Rows are points. Two turns around zero, p and q, are shown by what they do to some points. Write where each new point lands after one turn and then the other. Backwards means that the second turn is done in reverse. Each puzzle has new turns, and all numbers are rounded.

Turn p:
[ 0 16 -7] => [ 5 17  1]
[ 24 -37   6] => [  2 -37 -24]
[-28  -9  26] => [-14 -17  32]
[ 16  15 -16] => [ 13  18 -16]
[-33  -8   2] => [-28  -1  19]
[ 20  22 -11] => [ 21  20 -12]
Turn q:
[-42 -42  -7] => [-26  -6 -54]
[23 20 -4] => [18  8 23]
[-8 13 -2] => [-8 12  6]
[ 4  4 17] => [ -5 -12  12]
[23  4 -4] => [21 -2 11]
Where do these land?
p, then q: [-16  30  -5] => [-13   4  32]
p, then q: [ 34  27 -10] => [35 15 22]
q, then p backwards: [-17   4   2] => [-12  -4 -13]
q, then p backwards: [ 14 -48  -3] => [ 43 -25   4]
q, then p: [-8  6 16] => [-11  -7  14]
p, then q: [ -7 -19   0] => [ -9  -2 -18]

Turn p:
[  8 -27 -16 -27  17   1] => [ 12 -18  21  -9  20  26]
[ 25  29   9  19 -21  -9] => [-25  32   2  16 -22  -6]
[-26  30  -4  -4  17  11] => [  8  16 -33 -21  13  -5]
[ 23  23  15  35   5 -27] => [-39  20 -11  33   1  -8]
[  7 -33  12 -23  16  13] => [  2 -26  29 -18  19   1]
[-27  -9 -19  18 -28  22] => [ 20 -19 -20  -7 -39  -3]
[-11 -14   4 -19  -6 -11] => [23 -5 13  5  9 -6]
Turn q:
[  7 -24 -14  26  39   8] => [ -9 -33  35 -17  13  15]
[-18   6 -26  11 -26  -4] => [-4 32 17 18 -9 12]
[  8 -15 -28   7  -1 -22] => [-22  -9  20  15 -19   8]
[  3  27 -39   7 -14 -10] => [-15  21  -1  16 -17  37]
[14 -3 39 -6 -6 15] => [ 30 -14 -20  -1  10 -20]
[ -6   3  36 -38  -1  19] => [ 21   6 -31 -26   1 -32]
[-8  6 33 -7  8 -6] => [  0  -3 -20  -4  22 -21]
Where do these land?
p, then q: [-27  17   2  -8  10  37] => [-20   4 -16 -15 -41  -3]
p, then q: [ 21  20 -16 -11   7 -20] => [ 14   9  -9 -15  22  24]
q, then p backwards: [ 14 -48  -8   6 -26 -16] => [  7 -32  20  11 -42 -14]
q, then p backwards: [-38  18  15  26  22  32] => [  0  14   4 -50  38  -4]
q, then p: [ 33  12  12 -17   9   2] => [ 14 -18  11   0 -15  30]
q, then p: [ -1  23  13 -17  -3 -16] => [ 13   4 -22   5  -4  23]
p, then q: [ -6 -35  -5   4   8  -4] => [  8 -22  24  -2  -1 -15]
p, then q backwards: [  4  -6 -14  18 -28 -14] => [ 21  -4 -15   0 -28 -11]

Turn p:
[ -5  -1 -35  18 -18   9   0 -12   1] => [ 25  18   2   1  -2 -34   3  -1   5]
[  0   8   7  18 -17   9   8  -3  12] => [ 11   1 -16  -3 -23  -7   2   9  -2]
[  7 -48  18 -38  11  -1  10  14   7] => [-53  -4   3  -6  22  11  13  19  24]
[ -2 -26  32 -27  16 -15 -12 -14   9] => [-32 -14  21 -14  -2  28  -1   0  27]
[  6  -4   7 -14  -3 -15  -1   7 -12] => [ -7 -12  13   4  11   8   3  10  -6]
[  0  12   9  23  26 -33   9  -9  -6] => [ -4 -19  14  -9 -16   2   9 -32 -26]
[-11  16  -4  10  -7  -6 -11  13   0] => [ 16  10   2  -7  -2   5  -8   4 -19]
[-17  -7 -12   4 -17  23 -13   6 -17] => [ 23   7 -10 -12  22 -11 -11  12   9]
[  4  19   4   5  32   4  24  -6 -12] => [ -2 -14 -18  12   2   7  13 -35 -11]
[  8   4 -17  13  -1   8 -11   2  25] => [ -2  25  -3   6 -16 -14 -15  -2  -2]
[-14  15   2 -18  -6   4  11  -6   4] => [12  7 -5  7 -1 19 17  2  8]
[ 25  12 -11   6 -16  10 -14   7 -10] => [ 12  -4  -2  22   2 -15 -23  13  -8]
Turn q:
[-16 -15  10   8 -13 -20 -20 -21  -7] => [-2  3 -3  5  4 -1 17 41 11]
[-34   9  12  11 -17 -20 -29  -5   8] => [  2  25  12   9  24 -15  20  31   7]
[ -4 -15 -26   1  13   7  10  13  11] => [ 11 -16  -5  23  -1  -6 -14 -12 -15]
[-15  12  29  11   1  -6  -9 -11   7] => [-2  9  7 -6 22  3 26  6 15]
[ 33  -2  -8 -14   0  -1  31  23   4] => [ -4   4 -25  -6 -22   9 -13 -33 -19]
[  6   6 -11   1  13   5  22  13 -22] => [-10 -16 -10 -15   3  -7 -22 -15  -9]
[ 17  -4 -11  28   8  11  -3  13   0] => [ -1 -10   7   4  11  23 -15  -3 -22]
[-16 -13  -1  -3  -5   3   8 -26  11] => [ -6 -10  -1  22  -6  -4  12   5  21]
[ 13  -4   3 -12  -5  28   7  19 -14] => [  9   4  -3 -12  -8  11 -31 -16  10]
[ 25   5   4 -30  21   3   1   9  -5] => [ 19  -6  -2 -27 -22  -2   0 -21  -7]
[-10  20  -2  -1 -16 -10 -18 -26   7] => [-15  13  24   4  -5 -12  20  17   7]
Where do these land?
q, then p: [-19  -9  15  18  -5   5  17 -13 -16] => [-16  33  -3 -16   2   0   1 -13   2]
q, then p: [-4 15 28  1  5 27 -5 -9  4] => [-18   4 -13   6 -22  19   3  -8  21]
p, then q backwards: [ -4 -21  14  17   2  32  11 -13   9] => [ -7  -8  17 -24  -2  -6  27  -7 -22]
q, then p: [  7  10 -25 -10  -8  -8   3  19 -21] => [ 19  -5  29  -1  16  11 -12   9  -6]
p, then q: [  5  -5  -7 -20 -11 -15  17   8   5] => [ -8   1 -16  -3  24  -1  -7 -16   2]
q, then p backwards: [ 19   1 -13 -21  -3 -13 -23  18 -23] => [-11   6   3  34 -22  -8 -17  14  13]
p, then q: [ 31  20 -14  -9  15 -17  -9  28  -8] => [ -5 -19   8 -22  35   7 -10  27   5]
q, then p: [-20   5  -4   8   6  11 -11 -10  26] => [-14 -18 -13 -12 -22  -3   2 -12  -9]
p, then q: [  5  -1 -10   4  -7 -11   5 -26 -10] => [ -7   3 -20   2  -4  17  18   2   1]
p, then q: [-18  -1   9  -2  35   3 -17  -8  24] => [ -3   5  34   7 -11 -11  10  -3  30]
p, then q: [ -2 -14   8  14 -27 -14  11   6  11] => [  2  24 -27  -5  -4 -12 -14  -4  -3]

Turn p:
[  1 -12   7   1   5   3  -3  -4   4   3 -14  -2] => [  8   4  -1   4   6  -4  -7   1 -15   6  -5  -4]
[  0   1  15   3   5   6  -5  -7   5 -26  17  -6] => [  3  -4   6  26  -8   5   5 -12  -1 -19  -2  -1]
[  1   4 -11   7   4  12   7   4 -25   8  -8  -1] => [  7  -9  -2 -25   0   8   3  -7   1   6   2 -15]
[  3 -11  -9  -1   3  10  -9  -5   9   6   5  -7] => [ -5   0 -10   8  -7   7 -15  -2  -6   7   2  -2]
[-6  5  8 -1  5 10 -9 -2 -6  6  0  7] => [ 4 -6 -5  1  3  7  9 -9 -4  9 -5  5]
[ -4 -14  -5   1  -5 -48  -7  -3 -21   2   4   2] => [  5  -6  12 -20  20 -14 -22   0   7 -19  14  28]
[  1   5 -10  -2   7  -3  -2  -6  -2 -15   6   8] => [ -7  -8   0   6   5  -5  -2 -10  13  -7  -1  -5]
[ 10   7   1   7 -14   6  -4  -4   7  -1   0   8] => [  0  11 -12   6  -1  -4  11  -3   3   2  11  -2]
[  0   6  -4 -20 -18   6   7  -3   5   2   1   1] => [-14  17  -5  -6 -13  -5   6  -2   5   2  -9   5]
[-3  3  3  2  7  8 16 -2  6  7  3  1] => [  3  -8   1   2 -14  -4   6   8   0   8  -6  -5]
[ 12  10   7   1   4 -12  10  19  -2  10  -8  -2] => [ 6  7 21 -9  5  2  8 15  5 10  7 -1]
[ -7 -10   1  -1  -3  -5   4  17   9  -8   3  -1] => [  3   5   1   5   2   6  -5  17   5 -11  -8   2]
[ -7   5  -2   5   1   6  -4  -4  10   5  -7 -10] => [-10  -4  -5   3  -1   2   3   6 -15   4   2  -4]
Turn q:
[ 23 -10   7  -1  21   8  -2  -9   2   9  -6   5] => [  6 -10   7   9   5  -1  15   7 -20  17  -6 -10]
[  6   8   7   0  -1  10 -14 -14 -16   1 -10   0] => [  5  -5  -6   2   4   0  -6  14 -20  -4  -9  13]
[  3 -10   7 -13  -2  -6   7  -5   9  13  -4   7] => [  4   5  13  -4  -6  -2   7  -1  -9  -6   0 -18]
[ -3  19  -9   3  -4   2 -14   5  -3  -3   7   0] => [ -7  -5  -6  -8   0 -12  -9  -1   4   2   1  19]
[ -9  17  -5   6  -7   1  -1   1 -12  13   2  -2] => [ -4   6  -2  -2  -1 -11 -18  14   4  -2   4   8]
[ -9 -11  -9  -4   0  -8  14 -11  12 -10  -5   8] => [-10   4   4   0 -12  18  -1 -14  -2  -2   4 -13]
[  4  -7  11 -10  16   8   2  15  12  -1  -4  -5] => [ 11   6   8   7  15  -5  13 -15  -1   8  -2  -5]
[ -8 -14 -10  -4  -6 -11  16  -7  15  -8   3 -14] => [  3  -1  -5   1 -13  13  -6 -18  12  -4   4 -21]
[ -7   8  -3   2   1  -6   3  11 -11  -8   6  -3] => [-5  3 -3 -6 11  3 -7  1 15  0  1  7]
[  8  -9  16   3  11  21  -4 -12  -3   8   5   7] => [ 11   4  -6   6   3  -1  17  13 -22  10   7   0]
[-14  -4  -9  12  -6  -7   2  16   6  -8  -4  -7] => [ -2   3   3   9  -5   6  -4 -10  24  -4   2   8]
[  2 -16  -9 -11  -6  -7   1   2   2  -1   2   2] => [  2   2   3 -10 -11   6   6  -6   6   0 -11  -9]
[  6  15  -2   8 -12   3   1  10  -5  -8   2   0] => [-13  -3 -11   3   6  -9  -1   3   9  -8  -4   9]
[ -3  13   9   9  -4  -8 -11  -3  -7   4   6   0] => [ 1 -9  1 -6  4 -5 -6 12  1 -8 10 11]
Where do these land?
q, then p backwards: [  8 -11   6  -2  12   8  16   7  11  -5  -5   5] => [ 10  16   8   0   5  13  -8   1   5 -10 -11   3]
q, then p: [ 3  5  2 -2 11 -3  7 -1 11 -7 -6 17] => [  7 -16   2  -4  -9  -1   5  -4  -9  -5 -10   7]
q, then p: [ -4  -3   6 -16   7  -7 -12 -11 -15   3   9  -7] => [ -1  15  11  -2   2  10 -10 -14   6  14  -7  -2]
p, then q backwards: [  8   3   8  -5 -17  -6   0  -8 -20   4   2  -6] => [-18   0   3 -14  -5   1 -12   3  12  -2   7  10]
p, then q backwards: [ -1   2 -17   6 -15   3 -20   8  16 -15  -1  -6] => [ -6   9   9  11  -9   5  28  -5  -7 -16  -1   5]
p, then q backwards: [ -3  -5  -3  -3   5  -9  14 -12 -19   7   5  -4] => [ -1   7  -8 -11  -4 -14 -19  -3   8   7   5  -3]
q, then p: [  3   1  -4   1  -2   6  -4  -5 -17   8  15  11] => [ -6   6   2 -14   4   9   1  10  14   7  -8   6]
p, then q: [-4 14  0  9 -1 12 -1 11 13 -9  2  0] => [ -3  10 -11  17   1   0  -3  -4  14   5   5  -4]
p, then q: [  6   8  -9  15  -2  11  -8   6   0   1 -14  -8] => [ 10   7 -15  -3   7  -4 -12   1   7  16   1  -4]
p, then q: [-13  -5   1  -2   2   9   6   3   9  -3 -13   6] => [ -2   1   9  12   4   3 -10   0   7   3 -14   1]
q, then p: [  1   2   0 -12  -2  -5   8 -14  -7  12   7 -11] => [-12  10  10  -4   4  16 -11  -6  -4  -1   5   1]
q, then p backwards: [ -3   5  -7   3  -6  -6 -13  24   9  -8   0   0] => [  0   9   2 -14  -1 -13   1  -7  -9  -5  15  14]
q, then p: [ -3 -10  14  11  13  -2  14  -5  10  -5  -4   5] => [ 10 -14   1   4 -22   9   4  -1  -3  -4   5  -7]
p, then q: [  1  -4   4  -2  -6 -10  -6  -4   1  16   3  -3] => [ -7   4   5 -15  -2  -5   6   9  -3   1   1   6]

Turn p:
[ 7 -3  2  0 11  5 -5  2  3  2 -6  9  0  0] => [-5  2 -4  3  9 -1  5 -6  0  7  2 -2 -9 -7]
[-4  2  0  5 -3  5  2 -7  8 -9 -9 -8  3 -5] => [  9   1   1   5 -10   2  -8  -8  -4  -2  -2   9  -3  -5]
[  2 -11   6  -1 -19  10   9   6   8  -7   5  13  -5   6] => [  1 -11  15  -3  -1  -8   4  -3 -12  -7  20  -4   3  -6]
[ 10  10   4   1 -24   5 -26  13  12 -11  -2  -9  -3   4] => [  4  -3  -6   3 -17 -18 -23   7   2  -5  11 -20  -8 -12]
[  8   1   7  19   3 -37   6  -2   7   9  36  -5  -7   0] => [-22  14  18  -3  13  -7 -10   8  14 -14 -18  -6  36  -2]
[ 2 -2 -5  2 -5 11  7 -2  2  5  1 -7  3 -4] => [ 7  1  7  0  0 -3 -3 -6 -7 -3 -2  1 -5 10]
[  8   6  -1 -13   4  11   5   4   4  -1  -8  -7 -17   1] => [ -6   5 -10  -3  -2   3   1  -5  -6 -16   8   0 -17   4]
[  2   5   0  -8   2   9 -11  -3  -1   1  13  27  -3 -34] => [-23   1  13   3  -3  14   0   8 -24  22  -4 -12 -10  -5]
[ -5  -3   6  -8 -11  -3   8 -12 -14  25  -6  -4  29  10] => [ 28  -9  -5 -17  21   5  -6   7  -2  13  -2   6  10  15]
[-10  12  -4   1   2 -20   2   4   8  -4   5   4  -7  -6] => [-12   5   6   7  -6  15  -6   9  12  -6   0   0   9  -4]
[-11  -4 -23  -2   8   1  -4 -11 -15   6   1  -8 -16  12] => [  0 -11  -8  -5  -9   8  18  -7  13  -9 -17  -6  -3  16]
[  8  -1 -10  -3   6   1   8   7 -35   5  -3  -7  -5   2] => [ -4   9 -16 -10  -4  -5  18  -1   3   7   2   0   2  28]
[  5   9   2  16   5  -3  -1   8  10  -9 -11   8 -14  10] => [ -7   9   2  -1  -6  -2   1 -13  18  -5  12  -1  -4 -16]
[-17   3   8  -1   3   8   6  10  -6  14  -4  -8 -16  -3] => [ 11  16   2  -7  -3  10  16  10  -1 -12   0  -4  -9   3]
[  0  -1   2  -7   9   0 -11   6  14  -9   2  15  48 -13] => [  2 -12   4  26  17  -5 -18  15  -5  34   1  15  -6 -10]
[-18   9   6  -6   4  12   6  -8  -7  -9  -6  -6   3  13] => [ 12  -8  -5 -11 -10   3   7   6   3  -4  -1  21  -9  -3]
[ 11 -30  -1   2   6 -15   1 -15   1 -10  -8  -8   7   6] => [  4  -9 -17  13  10  -9   4 -20  -5  -2  -8   7  23  -4]
Turn q:
[  1   6  -4 -11  -9   3   2  -1  -4   2  12  -4  -1  33] => [  3  14  18   1 -14 -17  -3   4   1  -5  13   4  14   7]
[-14  -3  -2   3 -10  18 -11 -23 -10   9 -14  13   3  17] => [  2  -4  16   0  -4   3  -9  11 -11  23  18 -23   5   9]
[-14   7  -8  11   8  -1  -5   0  -8   1   8   3  -1  -8] => [ -2  -2   5   8   1   5  -8 -13  -7  -1 -11  -7  -8   8]
[ 18   3   4  -2  31 -14 -10 -12  31  -5 -28 -30  -5   2] => [  7   4 -34 -33  14  13 -29  -1  20  -4   3  12  18  -3]
[-14  -7  11  10  -3 -15  24   2  20  -7  10 -23   7  -7] => [-10 -23  -7 -24 -10 -14   5 -17   3 -20  -8   6  -1  -9]
[-11   5   8 -25  -4  -2 -12   8 -10   8  11   2  -4  -2] => [ 14  -3  18  17 -13   4   0  -1  12   7  -6  11   0  -4]
[ -4   7  -9   1  -7 -13  -6   5   1   3 -11  11  -6  -9] => [  5  -4  -8  15   2  10  -5  -6 -12   0   7   4  -4  -9]
[ -9 -14  -9 -12   4  -5  -9  -2  -9  -1  -8   8  -1   8] => [  0  -1   5  15  -3   2 -14  10   3   4   0 -11   8 -11]
[  4   3   5   2   2 -12  19  -9  -8   0  13   1  -5  -4] => [ -8   4  -7   1 -18   3  11  -8   5 -12  -1  -5  -6   5]
[-10   3  -3   6  -3  17  20   5  -7   4 -13   5  11   5] => [ -8  -4   2  -3  -2  -6  13   0 -22  13  -6  -8  16   4]
[ 22  -4   5  12  -5  -3   3  11  -8  -2   3 -13  -1  -5] => [-13  11 -10  -1  12 -10  13  -8  11   1   3   7  -7  -2]
[ 10  -2   3  -7  -8 -11  -6   8   4   0  13   3  24  -4] => [ 20   4  -3   2   0 -19   8   1   4  -4  -5   0 -13 -13]
[ -2   8  10   2  11 -10  -8   7   8 -19  -3   5  -7  -6] => [ 10  -8  -5   3  15  14   0  -7   8 -17  -2   2   5   0]
[21 -3 -3 13  7 32  5 11 15  6  4  6 -6 -3] => [-10   6  -4 -10  20  -2  10  23 -10   3  -7  15  -7  22]
[ 10  -1 -12  -7 -10  27  -5  -7 -10  -5   9   4  -5 -10] => [ -7  18  21  -2   5  12   9  14  -6   9  -1   0 -14   0]
[ -9  -8   3   3  -6 -10  -2  -3  -6   6  -6   8  -1  -8] => [ -2 -13  -5  11  -4   3  -1  -3  -1   6   4  -8  -6  -7]
Where do these land?
p, then q: [ 19  21   3   7  -6   1  -7 -13 -16   6 -18  -2   6   2] => [ 15  15   7   2 -16   6 -22  10  -2  11   8  12  -6  -4]
q, then p: [  9  10  -1   5 -18   2   4  -4   5  -5  16  -1   3   2] => [-18   0   0 -14  -6   2   1   7  -5 -10   7   8   9   0]
q, then p backwards: [ -7   0  -7  19  12   1  -2  -4  10 -12  -5  -8  -4   9] => [ 20   2   0  -8 -10  -9   7 -10   6  12   7  -3  -4   4]
p, then q: [ -4   8  -9  14 -10   8  16  -6 -28 -10   3  -4  -8   1] => [ 13   1   9   1 -23 -12  14   9  -5  -1  21  -1   9  -7]
q, then p: [-10 -29  10  -6  11   2   7 -15  -3  -3   3   9   7  21] => [ 22   4  -6  24   2 -15 -11  15   3 -16   6  -3  10  -1]
q, then p backwards: [  8 -15  11   6 -27  -5  -5  11   1   2 -22  21 -10   7] => [  0 -18   5 -22  -1  -5   0  26   4 -14  -7  22  12   9]
q, then p backwards: [ 11 -14 -15 -15  18  -3   2   2   5   5   3  -8  -3  -4] => [ -3  19  10  -1  12 -12 -11  -3   2  -5   7 -16   2  -4]
q, then p: [ 12  12   1   0 -15   1  20  -3  -4  23  -1   7   6  -7] => [ -1  -2  12 -18  -2   9   3  -2   3  -3  12  -7  11  26]
q, then p: [ -2   7  -9  -9  -9   3  -9   1 -14   3   1   0  -7   4] => [  2  10  10 -16   0  -3  -6   4   0   7  -4  -4  -1  -8]
q, then p: [ -4  15  18 -16  -2   4 -12   5  -6  -5 -22 -17  -2  12] => [  0  -7  10  -3  31  -3 -18   1 -12  15  -9   6  -7  -4]
q, then p: [  7  -9  -5   3  18  26  -7  13  17   6  20  13  -7 -15] => [ -2   8 -13   2   2   1  28  -6  19  -4  26  -3 -14 -14]
p, then q: [ -9 -22   9  -5   8 -22   0  -8   9   8   9 -18  18 -11] => [  5   9 -22   3  28  -5   2  -5  -8  12 -13 -19  10   2]
q, then p: [-15 -10  -1  -6   2   3  -5 -16   5 -14   0   5  -2   2] => [  8   4  -8   9  -4 -16   1   9 -15  -6  -2  -1  -6  -7]
p, then q: [ -5  -7 -13  12  12  -1  -5  11   5  -3  -3   0  14   4] => [ -3 -10 -21  -7   3  -5  -4   0  -5  -5   8   1  -6  13]
p, then q: [  4  14   3  10   9 -15 -12   6  12  -6  26   0  -6  -9] => [ 13 -27   2   0  13   5  -4 -22  -5   5  -3   6   6  -7]
q, then p: [-11   3  -3 -13  -1  -1   9   2  -2  14  -5  -3  -6  -2] => [ 13  -5   7  -5   0   2  -1  -1  -6  13   6 -11   4   2]
p, then q: [ -3  17   8  -7  -3  -5   8  17   4  -8  -5   5   3 -15] => [  7  -1  16  12   7  -3   7  -8  -6  -1  -4  11 -11  15]
